Each wall is flat, endless, passes through zero and stands at right angles to its row. A trip goes straight from one point to another. List the walls that it crosses, first one first.

Walls:
(1): [-0.37  0.43  0.00]
(2): [ 0.06 -0.66  0.31]
(3): [-0.52 -0.37  0.79]
Trips:
[0.72 0.27 0.51] to [ 0.35 -0.20 -0.40] => none
[-0.29  0.93 -0.29] to [-0.56  0.31  0.14] => 3
[ 0.02 -0.31  0.46] to [-0.22  0.03  0.61] => 1
[ 0.53 -0.43  0.42] to [-0.18  0.03  0.35] => 1
[ 0.59 -0.02 -0.21] to [ 0.09 -0.33 -0.23] => 2

Walls:
(1): [ 0.41  0.48  0.11 -0.50 -0.33  0.10]
(2): [-0.74 -0.50  0.08 -0.10  0.00  0.18]
(3): [-0.66  0.16  0.38  0.23  0.66  0.39]
Trips:
[ 0.25  0.04  0.07 -0.20  0.34 -0.47] to [-0.36 -0.42 -0.32 -0.49  0.14 -0.66] => 1, 2
[ 0.38 -0.02 -0.41 -0.32 -0.05 -0.84] to [ 0.06 -0.08  0.10  0.38  0.47 -0.48] => 1, 3
[-0.48  0.14 -0.31  0.18  0.02 -0.18] to [ 0.38  0.03  0.56  0.06  0.91 -0.32] => 2
[ 0.06 -0.30 -0.19  0.46 -0.28 -0.60] to [ 0.23 -0.12 -0.21  0.91 -0.41  0.34] => none
[ 0.35  0.11 -0.09  0.95  0.42 -0.40] to [ 0.86  0.54  0.19 -0.75  0.25  0.01] => 3, 1
[ 0.16 -0.26  0.38  0.40 -0.32 -0.49] to [-0.15  0.30 -0.43  0.35 -0.21  0.05] => none
[ 1.13 -0.46 -0.82  0.12  0.45 -0.69] to [-0.29 -0.55 -0.16  0.14 -0.35 -0.50] => 2

Walls:
(1): [-0.22  0.01  0.22 -0.17  0.26  0.01 -0.38 -0.35  0.46]
(2): [-0.61 -0.58  0.15 -0.36 -0.31  0.04  0.21 -0.24  0.25]
(3): [ 0.34 -0.14  0.69  0.17 -0.39 -0.57 -0.69  0.04  0.06]
(4): [ 0.34 -0.11  0.17  0.12  0.35  0.44  0.44  0.84 -0.37]
Trips:
[ 0.54  0.47  0.03 -0.92 -0.48 -0.63  0.28  0.36 -0.25] to [ 0.34  0.31  0.41 -0.19  0.74  0.36 -0.04  0.39 -0.41] => 3
[ 0.09 -0.91  0.08 -0.25 -0.06 -0.72 -0.03 -0.11  0.25] to [ 0.23 -0.17  0.71 -0.09 -0.84 -0.42 -0.54 -0.73  0.18] => none
[-0.33  0.02  0.09  0.49 -0.17 -0.12 -0.20  0.68  0.13] to [-0.34 -0.17 -0.18 -0.73 -0.19  0.42  0.80 -0.23 -0.03] => 2, 3
[ 0.40  0.27 -0.08 -0.20  0.41 -0.01 -0.35 -0.17 -0.44] to [-0.10  0.01  0.72  0.28  0.29 -0.03 -0.79 -0.42 -0.17] => 4
[-0.08  0.06  1.13  0.37  0.12 -0.33 -0.54  0.54  0.11] to [ 0.73 -0.26 -0.25  0.26 -0.71  0.11 -0.04  0.01 -0.20] => 1
[-0.25  0.74  0.25 -0.15 -0.16  0.30  0.18  0.00  0.17] to [-0.78 -0.49 -0.61  0.00  0.16 -0.18  0.37 -0.03  0.58] => 2
[ 0.14  0.76  0.00  0.59  0.34  0.75 -0.13 -0.44  0.50] to [-0.05 -0.25  0.04 -0.10 -0.64 -0.50 -0.73  0.43 -0.15] => 3, 1, 2

Walls:
(1): [ 0.05 -0.13  0.09 -0.05  0.13 -0.75 -0.26  0.60 -0.12  0.54 -0.45  0.40
 -0.73 -0.07]
(2): [ 0.13  0.21  0.25 -0.01  0.53 -0.11  0.15 -0.05  0.68  0.75 -0.48  0.21
  0.90 -0.41]
(3): [ 0.64  1.02 -0.18 -1.17  0.06  0.24  0.15  0.22 -0.08  0.57  0.60 -0.05
  0.25 -0.17]
(4): [-0.21 -0.21 -0.52 -0.07 -0.28  0.68 -0.15 -0.04  0.60  0.05  0.32 -0.47
 -0.14 -0.16]
(5): [ 0.41  0.23  0.33 -0.30  0.91  0.32  0.49 -0.09 -0.24 -0.37  0.15 -0.14
 -0.54  0.35]
(6): [ 0.31 -0.73  0.93  0.22 -0.54  0.04  0.71  0.33  0.30 -0.12 -0.07  0.33
 -0.09  0.44]
(7): [-0.70  0.08  0.22 -0.52 -0.26  0.47  0.47  0.15 -0.23  0.40  0.21  0.43
 -0.29  0.19]
(8): [ 0.05 -0.10  0.44 -0.87  0.42 -0.28  0.08 -0.25 -0.94 -0.15  0.17  0.29
 -0.70  0.39]
Trips:
[-0.25  0.25 -0.25  0.44 -0.25 -0.12 -0.18  0.61 -0.15  0.62 -0.55  0.00
 -0.14 -0.41] to [ 0.02 -0.42  0.27  0.47 -0.17 -0.01  0.40  0.09  0.36 -0.44 -0.09  0.19
 -0.02  0.33] => 6, 7, 2, 1, 5
[ 0.60  0.30 -0.31 -0.12  0.52  0.19  0.56  0.29 -0.13  0.08  0.61 -0.42
  0.19  0.46] to [ 0.30  0.53 -0.05 -0.21 -0.13 -0.01 -0.28 -0.23  0.37 -0.05 -0.51 -0.47
  0.39 -0.02] => 2, 8, 5
[-0.14  0.41 -0.11 -0.12 -0.28 -0.46  0.09 -0.74 -0.33 -0.26 -0.11  0.86
  0.09  0.54] to [-0.91 -0.99  0.11 -0.22 -0.37 -0.03  0.44 -0.07 -0.14 -0.13  0.84  0.23
 -0.09 -0.76] => 6, 4
[ 0.20  0.25 -0.15  0.17 -0.14 -0.36  0.19 -0.81 -0.19 -0.35  0.32 -0.08
  0.43  0.27] to [ 0.48  0.78  0.76  0.08 -0.63  0.06  0.04 -0.19  0.14 -0.05 -0.09  0.19
 -0.47  0.70] => 6, 7, 1
[-0.45 -0.25  0.19  0.14 -0.83  0.54  0.26 -0.77  0.00 -0.89 -0.03  0.23
  0.05  0.16] to [-0.22 -0.59 -0.34 -0.08 -0.50  0.06  0.09 -0.13  0.11  0.08 -0.36  0.20
  0.21  0.52] => none
[ 0.17  0.81 -0.09 -0.05  0.20  0.26  0.08  0.66 -0.25  0.33 -0.11 -0.15
  0.60  0.06] to [ 0.23 -0.07 -0.85 -0.26 -0.84 -0.32 -0.69  0.10  0.98  0.03 -0.05  0.36
  0.25  0.18] => 5, 7, 4, 1

Walls:
(1): [-0.10 -0.47  0.02  0.19 -0.17 -0.31 -0.31 -0.98  0.64  0.80 -0.96 -0.04
  0.24 -0.01 -0.56 -0.64  0.04 -0.05  0.24 -0.72]
(2): [-0.45  0.10 -0.54  0.60  0.20 -0.33 -0.37  0.39  0.26  0.00 -0.37  0.04
  0.40  0.25  0.65  0.06  0.10  0.14  0.33 -0.16]
(3): [-0.25  0.36  0.17  0.11 -0.50  0.45  0.15  0.72  0.73 -0.06 -0.50 -0.56
  0.21  0.92  0.66  0.33  0.62 -0.02  0.29  0.18]
(4): [-0.56 -0.67 -0.78 -0.17 -0.50 -0.46  0.10  0.47 -0.33 -0.14  0.14 -0.06
 -0.32  0.12  0.07  0.21 -0.45  0.04  0.06 -0.36]
(5): [ 0.16 -0.49  0.45  0.49 -0.93 -0.09  0.04  0.10 -0.23  0.81  0.11 -0.23
  0.15  0.32  0.18 -0.04 -0.27 -0.03  0.16 -0.04]
(6): [-0.12 -0.61  0.34 -0.17 -0.19 -0.12  0.32  0.09 -0.40 -0.08  0.10 -0.24
  0.38  0.54  0.10  0.57 -0.04  0.09 -0.35  0.49]
(7): [ 0.01  0.53  0.33 -1.31 -0.23 -0.56 -0.50  0.52 -0.58  0.27 -0.13  0.30
 -0.64 -0.70 -0.42  0.19 -0.81 -0.34  0.20  0.17]
(8): [ 0.23  0.24 -0.07  0.18 -0.44 -0.24  0.46  0.76  0.45  0.48 -0.67  0.45
 -0.03  0.05 -0.56  0.11 -0.24  0.24  0.00  0.10]
(9): [ 0.27  0.65 -0.11  0.24 -0.10  0.36  0.44 -0.17  0.41  0.23  0.29 -0.07
 -0.13  0.51  0.48 -0.29 -0.84  0.38 -0.13  0.43]
Trips:
[-0.03 -0.23  0.36 -0.01 -0.12  0.21 -0.30 -0.52 -0.38  0.54  0.10  0.92
  0.06 -0.32  0.46  0.58  0.06  0.35  0.37  0.86] to [-0.25  0.46 -0.07 -0.01 -0.09 -0.43  1.48  0.34 -0.66 -0.09  0.16  0.22
 -0.03  0.28 -0.47 -0.22 -0.23  0.30  0.57  0.09] => 8, 4
[ 1.04  0.39  0.59  0.10 -0.79  0.60 -0.01  0.57 -0.04  0.43 -0.03  0.61
 -0.57 -0.12 -0.51 -0.34  0.15  0.17 -0.45 -0.17] to [-0.48  0.32  0.29 -1.02 -0.18  0.21 -0.63  0.12  0.04  0.59 -0.15 -0.15
 -0.78  0.14 -0.52  0.16  0.08  0.10 -0.03 -0.82] => 1, 9, 3, 4, 5
[ 0.31  0.02  0.17  0.04 -0.04 -0.12 -0.05  0.09 -0.35  0.24  0.20 -0.66
  0.96 -0.22 -0.21  0.13 -0.74 -0.43 -0.12  0.18] to [ 0.50  0.24 -1.11 -0.07 -0.29 -0.21  0.04  0.11 -0.40 -0.23  0.21  0.07
 -0.01 -0.22 -0.31 -0.34 -0.11 -0.17 -0.59 -0.13] => 4, 8, 6, 5
[-0.68 -0.04  0.00  0.48  0.24  0.02  0.04  0.31  0.30  0.15 -0.82 -0.19
 -0.43 -0.72  0.56  0.35 -0.41  0.08  0.56 -0.07] to [-0.82 -0.22 -0.89  0.50  0.21  0.08  0.15 -0.30  0.15 -0.49  0.72 -0.27
 -0.19  0.39 -0.20 -0.38  0.13 -0.57 -0.55  0.34] => 7, 9, 8, 1, 3, 6

Walls:
(1): [-0.06 -0.06 -0.43 -0.16 -0.61 -0.60 -0.40  0.24  0.96  0.28 -0.04 -0.03
  0.60  0.57  0.10 -0.24 -0.25  0.18  0.02 -0.12  0.52  0.26 -0.22  0.24
 -0.34 -0.45 -0.13  0.87  0.39 -0.16  0.03  0.34]
(2): [-0.42  0.16  0.19  0.64 -0.31  0.13 -0.68  0.23  0.48 -0.12 -0.72  0.41
  0.12  0.31 -0.08  0.26  0.08  0.61  0.74 -0.59 -0.14 -0.59 -0.05 -0.57
 -0.39  0.14 -0.59 -0.16 -0.38 -0.09 -0.02 -0.22]
(3): [-0.44 -0.05 -0.22 -0.27  0.41 -0.30 -0.22 -0.09 -0.46  0.01 -0.49  0.73
 -0.13 -0.22 -0.29 -0.11 -0.58 -0.22 -0.27 -0.27 -0.21 -0.25 -0.21  0.32
 -0.26 -0.43 -0.84 -0.04 -0.21  0.29 -0.54  0.02]
(4): [ 0.69 -0.59  0.24  0.84  0.23 -0.16  0.15  0.28  0.62  0.24 -0.36  0.27
  0.48 -0.02 -0.69  0.33 -0.75 -0.23  0.33 -0.87 -0.12  0.26  0.70 -0.24
  0.22  0.06  0.15  1.11  0.41 -0.77 -0.35 -0.22]
(5): [-0.15  0.24  0.31 -0.26  0.00 -0.20 -0.67  0.15  0.49 -0.07  0.37 -0.41
 -0.39  0.77 -0.50  0.13 -0.10  0.45  0.03 -0.69 -0.16 -0.31 -0.01  0.03
 -0.06  0.26  0.12 -0.15  0.15 -0.41  0.36  0.40]
(6): [ 0.01  0.59 -0.05 -0.14 -0.34 -0.01  0.28 -1.01 -0.03 -0.13 -0.39  0.23
  0.07 -0.45 -0.50 -0.24  0.41  0.47  0.29 -0.19  0.25 -0.35  0.17 -0.22
 -0.58  0.11  0.26 -0.20 -0.14 -0.66  0.51 -0.28]
(7): [-0.28 -0.71 -0.15 -0.63 -0.21 -0.25  0.17  0.21  0.26  0.54  0.14 -0.01
  0.33 -0.05 -0.09 -0.15  0.00 -0.03 -0.05  0.34  0.82 -0.11 -0.35  0.47
  1.07  0.28 -0.69 -0.57  0.40 -0.11  0.07  0.79]
(8): [-0.44  1.30  0.63 -0.45  0.56 -0.20  0.19 -0.17  0.05  0.00  0.32 -0.63
 -0.56  0.18 -0.31 -0.09  0.05  0.26  0.05 -0.14 -0.46 -0.19 -0.64  0.63
  0.21  0.03  0.18  0.71 -0.46  0.18 -0.52 -0.10]
Trips:
[-0.35 -0.08 -0.36 -0.09 -0.30  0.11  0.48  0.20 -0.16 -0.77 -0.30 -0.24
 -0.56 -0.02  0.42 -0.62 -0.20 -0.96  0.31  0.11  0.47 -0.41  1.12 -0.89
  0.12  0.12  0.96 -0.72  0.19  0.51  0.05 -0.29] to [ 0.04 -0.26  0.02  0.08  0.15 -0.03 -0.47 -0.27 -1.34 -0.30 -0.25  0.41
  0.37 -0.47 -0.05  0.09 -0.04  0.10  0.10 -0.36 -0.13  1.04  0.09 -0.11
  0.83 -0.17 -0.23  0.18  1.05 -0.74 -0.15  0.66] => 4, 7, 6, 3
[-0.30  0.09  0.63 -0.16  0.63  0.19 -0.33  0.00 -0.47  0.42  0.29 -0.25
  0.00 -0.40 -0.04  0.01  0.36  0.96 -0.29 -0.67  0.67  0.27  0.47  0.10
  0.64 -0.41  0.14 -0.81  0.27 -0.16 -0.47  0.15] to [-0.27  0.31  0.40  0.35  0.05  0.10 -0.34 -0.14  1.28 -0.01 -0.32 -0.19
  0.38 -0.45 -0.13  0.04 -0.07  0.16  0.68 -0.05  0.44  0.29  0.09 -0.38
 -0.26  0.29 -0.15  0.99 -0.40  0.09 -0.33  0.59] => 2, 4, 1, 7
[-0.02  0.43 -0.09  0.34  0.36 -0.18  0.14 -0.90  0.19  0.63  0.26 -0.22
 -0.31  0.59  0.97  0.35  0.37  0.64  1.00  0.14 -0.57  0.06  0.32 -0.30
  0.22 -0.18 -0.39  0.27  0.61 -0.35 -0.14 -0.26] to [-0.31  0.05  0.43  0.28  0.51 -0.01 -0.26 -0.58  0.26  0.27  0.41  0.19
 -0.22 -0.62  0.17 -0.14 -0.33  0.05  0.36 -0.20 -0.19 -0.15  0.49 -0.16
 -0.27  0.63  0.19 -0.25 -0.02  0.11 -0.12 -0.23] => 1, 3
